Rows are points. To make a cloud, some directions were put in groups of two or more. Within a group, all points are equally far from the middle, so they leave a hole (a ring in 2 directions, a hollow ball in 3). The other directions are filled evenly. Then the cloud was stretched, turned, moved and blurred a little. Count the holes, and give their numbers of directions, smallest first.
In the rows, 128 means zero.

Cloud (22 x 3):
[[175 102  96]
 [129  96  74]
 [155  94 132]
 [152 152  86]
 [ 89  99 129]
 [137 145 115]
 [149 146 110]
 [147  82  84]
 [ 89 112 114]
 [140  95 110]
 [142 131  88]
 [ 99 117 120]
 [134  76  95]
 [145 149  79]
 [102  99 105]
 [152 158 131]
 [ 83 125 131]
 [128 127  91]
 [132  94 142]
 [160  97 111]
 [156 128 129]
 [ 95  79 118]]
Holes: 0

Cloud (21 x 3):
[[184 153 141]
 [158 120  88]
 [143 168 131]
 [178 108 160]
 [126 135 116]
 [158 121 126]
 [152 135 131]
 [167 135 180]
 [194 128 132]
 [134 159 154]
 [137 115 103]
 [167 115 108]
 [136 136 180]
 [189 114 182]
 [151  82 129]
 [135 114 107]
 [139 147 174]
 [177 126 139]
 [120 131 122]
 [130 119 150]
 [110 109 147]]
Holes: 0

Cloud (29 x 4):
[[ 81 159 126  91]
 [156 103  95 113]
 [114  94 102 154]
 [106 121 149  74]
 [112 154 159 138]
 [107 115 124  69]
 [135 123 156  82]
 [121 142 163 141]
 [167 118 107 109]
 [127 135 119  66]
 [128 152  96 157]
 [143 127  76 116]
 [146  88 112 108]
 [103  92 142 145]
 [118 126 109  68]
 [133 149  90 153]
 [124 147 165  97]
 [ 81 105 129 148]
 [ 83 125 140  81]
 [102 100 159 127]
 [106 151  78 132]
 [100 157 113 158]
 [143 109 115 161]
 [114 163 159 107]
 [ 90 105 157 105]
 [ 93  94 136 144]
 [ 88 102 151 133]
 [123 104  89 154]
 [130 152  81 138]]
Holes: 1 (4)

Cloud (27 x 4):
[[ 89 142  62 129]
 [119 117 167 101]
 [106  88  91 121]
 [163 120 137 165]
 [174 138 171 135]
 [ 80 144 136 100]
 [150 130 181 128]
 [157 140 108 155]
 [155 153 129  81]
 [174 133  95 116]
 [150 139 160 107]
 [ 87 141  72 161]
 [137 143 123 114]
 [ 91 165 130  88]
 [113 148 135  76]
 [129 153 115 164]
 [ 96  99 101 134]
 [159 108 100 100]
 [155 177 150 144]
 [163 157 172 118]
 [146 113 122 105]
 [157 139 105 104]
 [101 132 143 153]
 [121 109 138 122]
 [153 105 129 165]
 [149 159 139  86]
 [139 174 123 112]]
Holes: 0

Cloud (47 x 6):
[[140 126 127 107 157  87]
 [113 147 186 156  98 164]
 [164 180 118 134 135 154]
 [135  90 121 115 129 150]
 [150 111 142  95 112 123]
 [169 108 161  99 103 145]
 [ 93 104 156 140  92 172]
 [124 114 159 166  91 129]
 [140 104 103 129 165  77]
 [135 151 125 182 130 144]
 [ 86 139 109 127 112 218]
 [158 110 104 147 128 144]
 [143 150 192 184 137 118]
 [126  86  93 127 129 110]
 [ 88 127 139 130 169 139]
 [121 139 142 116 110 201]
 [120 138 170 123  76 121]
 [129  75 108  94 168 160]
 [120 142 120 156 127 169]
 [106 119 165 151 104 165]
 [104 124 164  99 148 152]
 [168 109  89  97 161 117]
 [134 110 117  98 161 110]
 [121 176 124  96 124  99]
 [175 101  99 138 142 119]
 [131 131 145  92 131 154]
 [109 104 134  93  94 142]
 [129 159 104 129 138 138]
 [104 102 154 118 163 111]
 [133 166 114  93 131 139]
 [119  86  90 128 110 125]
 [102 119 147  92 168  92]
 [103  80 125 133 109 177]
 [134  94 124 144 121 163]
 [144  85 149 119 109 175]
 [125  80 150 140  95 174]
 [ 95 142 182 116 129 184]
 [165 104  82 109 136  96]
 [108 125 109 129 146 186]
 [149  98  94  96  90 116]
 [171 120 133 127 137 119]
 [128 148 140  91 138  98]
 [133 165 112 146 148 165]
 [143 146 132 112 113 147]
 [119 161 185 169 113 129]
 [104  65 128 141  95 177]
 [144 152 151 168 138 134]]
Holes: 0

Cloud (56 x 6):
[[ 72 130 128 157 105  88]
 [103  86 143 157  94 143]
 [ 77 135 146  88 117 143]
 [104  94 167 104 111 123]
 [111 114 169 128 127 173]
 [118 112  83 144 132  92]
 [ 91 163 107 145  89 120]
 [134 110  99 172 151 128]
 [143 166 141 110 113 155]
 [129 155 125 151 100  71]
 [136 125 117 130 184 135]
 [146 131 133 118  91  80]
 [122  94 125 179 156 145]
 [ 97 171 126  80 143 112]
 [143 154 124 137 142  72]
 [ 88  97 153 104 105 128]
 [146 119 151 106  90 104]
 [ 91 149 163 131 122 161]
 [ 78 129 155 130 165 129]
 [124 124 158 140  89 161]
 [114 106  79 154 125 120]
 [112  87 118  98 158 118]
 [137 128  94 133 124  76]
 [ 90 103 146 108 129 172]
 [ 94 138  88 147 129  86]
 [105 172 110 144 147  93]
 [155 107 134 176 109 138]
 [152 115 111 117 126  80]
 [ 92 169 105  93 130 159]
 [157 123 123 170 151 132]
 [ 91 102  88 144 119 155]
 [144 109  99 145 133 174]
 [ 71 123 115 165 114 124]
 [ 88 151 115 111 130  66]
 [154  95 122 166 104 135]
 [154 126 100 164 117 130]
 [ 88 121 113  94 156 167]
 [139  76 129 174 123 108]
 [101  77 137 154  98 133]
 [127 125 159 134  91 162]
 [ 80 131 112 157 153 147]
 [145  81 123 125 140  94]
 [ 72 126 117 111  99 153]
 [ 94 120 103  84 152 158]
 [113 102  77 141 119 142]
 [ 96 174 147  92 139 104]
 [133 118 164 103  93 130]
 [107 128  80 144 124  91]
 [126  77 142 125 104 155]
 [142 125 171 140 121  69]
 [103 142 153 171  91 121]
 [ 78 148 131 100 150  88]
 [104 144 150 163  92  80]
 [124  95 155 116 164 162]
 [ 90  85 139 100 126 132]
 [126 155 106 137 163  94]]
Holes: 2 (3, 3)

Cloud (73 x 8):
[[138  92  72 122  97 139 174 103]
 [178 142 177 140 129 122  99 149]
 [158 111 164 124 127 133 166  80]
 [121 139 140  88 109 126  96 147]
 [182 122 122 134 140 129 165 125]
 [112 134 185  92 151 132 123 132]
 [142 141 117 108 181  86 139 190]
 [131 111 152 178 101 171 139 140]
 [104 105 162 155 141 125 132 154]
 [140 102 127 104  96 176 136  85]
 [117 101 118  86 169 108  96 168]
 [ 92 106 141 129 151  74  79  83]
 [ 94 112 117 141  98 177 146  99]
 [112 128  93 130 145  99 143 133]
 [118 124 106 106 139 102 113 181]
 [149 110 149 124  81 165 127 100]
 [124  66 136 110 138 151  64  93]
 [ 96 108 175  91  96 143 134 115]
 [146 149 155 138  91 160  93 195]
 [124 143 128 113 155 162 134 180]
 [ 93 141 137 123 149 170 151 135]
 [107 154 141 136 103 117 166 174]
 [138 180 117 111 157 117 153 187]
 [149 148 166 138  96 161  92 160]
 [123 144  85 108 132  64 136 185]
 [109 102 163 114  98 128 137 157]
 [141 136 109 133 111 105 138 146]
 [102  89 140 155 130 186 134 147]
 [132 117 180 130  97  95 115 114]
 [120  99 109 118 162 148  86 133]
 [148 114 112  87 124 180 176 148]
 [ 98 132 107  98 127 123 161 124]
 [129 111 148 103 118 141 158 108]
 [159 130 171 150  99 138 108  94]
 [116 113 168 131 117 102 124 156]
 [102 159 103 112 126 146 131 151]
 [111 122 180 115 138 130 117  77]
 [135 101 101 134 107 111 146 133]
 [127  77 103  81 158 125 160  92]
 [117  84 140 139 134 135  82 179]
 [135 103 133  83 126 119 141  97]
 [124 168 159 125 109 143 147 147]
 [109 100 159  85 136 116  85 128]
 [121 153 163 118 135 139 174 140]
 [176  98 135 150  89 180 181 134]
 [121 125  75 136 146 133 162 109]
 [172 100 126 155 107 145 176 133]
 [116  77 129  93 106 149 152 129]
 [126 135 132 131 132 135 168  84]
 [111 146 105  91 181 136 115 165]
 [129 114 138 125 141 158 142 159]
 [157 139 136 113 143 121 154 141]
 [109 128 132 120 107 105 204 164]
 [ 66 126 121 121  90 114  93 148]
 [ 87 123  76  95  99 125 173 155]
 [167 118 170 161  86 117  95 120]
 [137 109 132 180 158 137 114 145]
 [113 130 131 129 144 104 107 182]
 [120 103  83  78 149 103 105 163]
 [129 101  75  84 114 138 133 105]
 [120 127 157 125 126 104 102 143]
 [117 178 121 113 144  90 150 134]
 [161 114 140 116 161 114 144 146]
 [147 128 148 156 103 179 131 111]
 [129 104 158 140 153  91 149 159]
 [135  82  95  80 161 130 141 153]
 [ 70 127 138 103 124 115 118 136]
 [155  80 114  91 147 126 146  72]
 [120 181 164 133 106 130 142 173]
 [139 114 133 128 126 171  85  93]
 [152 137 147 134 131 174 161 182]
 [122 106  79 148 171  79 112 171]
 [138 114  94 132  97 183 173  88]]
Holes: 0

Cloud (81 x 8):
[[160 101  90 138  87 137 153 118]
 [196 116 130 118 149 137 124 119]
 [174 112 122 183 130 151 144 106]
 [125 101 125  94  71 123 114 111]
 [131 125 125 177 138 151 121  89]
 [ 95  97 117  97  99 140 135 138]
 [204 111 115 109 153 162 161 108]
 [169 112 153 153 118 148 123 163]
 [154 111  87 128 139 150 182 122]
 [120 151 152 147 119 129 107 143]
 [130 113  94  87  70 124 143 126]
 [186  86 107 138 138 165 164 104]
 [168 125 160 143  99 170 139 136]
 [151 130 149 109 182 172 155  98]
 [ 83 135  86 162 120 136 130 149]
 [136 147  90 121 158 157 146 110]
 [127 132 133 151  78 183 161 130]
 [150 128  93 127 119  90 151 131]
 [ 99 156 149 118 152 126 125 142]
 [120  97 182 161 115 196 115 132]
 [ 88  73 108 145 129 193 143  99]
 [142  96 200 165 114 181 132 117]
 [130 165 147 117 172 137 137 147]
 [134 175 147 137 136  98  94 139]
 [115 139  99  94 165 114  97 143]
 [167  96 152 150 162 125  98  78]
 [173 130 156 109 150 103 100  90]
 [128 163 132 115 148 145 112  66]
 [114  99 105 131 106  91 116 131]
 [142  81 188 141 121 137 130 111]
 [130 100 114  93 151 135 101 111]
 [180 126 116 127 193 104 132 116]
 [ 73 120 119 165 119 145 129 141]
 [161 138 142 144 150 120  87  93]
 [154 109 192 137 132 156 101  78]
 [162 134 136  97 124  99 110 126]
 [103 118 135 152 149 153 172 115]
 [142  76 183 142  92 182 117 108]
 [121 117 191 167 115 143 128 101]
 [ 69 149 111 130 120 116 105 167]
 [ 98 155 145 155 121 112 110 141]
 [188 117 118 165 121 150 156  93]
 [ 97 119 181 157 123 174 160  98]
 [153 107  62 135 150 137 147 153]
 [ 77  94 102 125 119 107 118 151]
 [100 113 136 186 114 118 105 113]
 [157 153 169 129 133 111 102 105]
 [122 121 141 182 172 148  98 103]
 [139 140 153 100 173 163 145  93]
 [ 98  71  96 140 116 130 130 137]
 [120 161 152  85 166 132 124  81]
 [137 101 109 155 112 104 117  99]
 [116 126  82 110 128 151 158  89]
 [116 117 148 151 191 164 110 143]
 [158 111 158 189 124 136 151 138]
 [116  76 130 117 106 146 130 156]
 [161  82 134 134 129 149 103  68]
 [106 120 113 150 116 180 175 123]
 [125 122  62  98 141 126 120 112]
 [119 134  95 100 149 156 117 116]
 [120 102 138 110 114 156 178 115]
 [141 116  64 121  96  98 130 118]
 [143 140 124 136 195 154 137 137]
 [ 88 110  73 150 141 129 133 157]
 [151 138  96 129 153 109 180 131]
 [170 115 120 120 142 115 100 161]
 [142  92 154 176 121 122 135 103]
 [124  73  89 133 107 154 154 125]
 [161  99 149 150  95 158 137 153]
 [172 134 101 141 133 124  88 125]
 [114 145 160 150 170 134  88 131]
 [148 139  92  90 157 127 122 158]
 [104 106 117 118 160 168 107 114]
 [117 103 134 161 172 186 136 105]
 [103 149 134 166 121 130 133 150]
 [174 148 143  97 132  93 142 129]
 [185  87 118 152 135 166 112 130]
 [112 120  84 127 124 123 158 160]
 [130  89 187 175 102 168 137 110]
 [123  86 150 145 126 105 132 103]
 [143 131 148  96 169 133 139 132]]
Holes: 2 (2, 2)
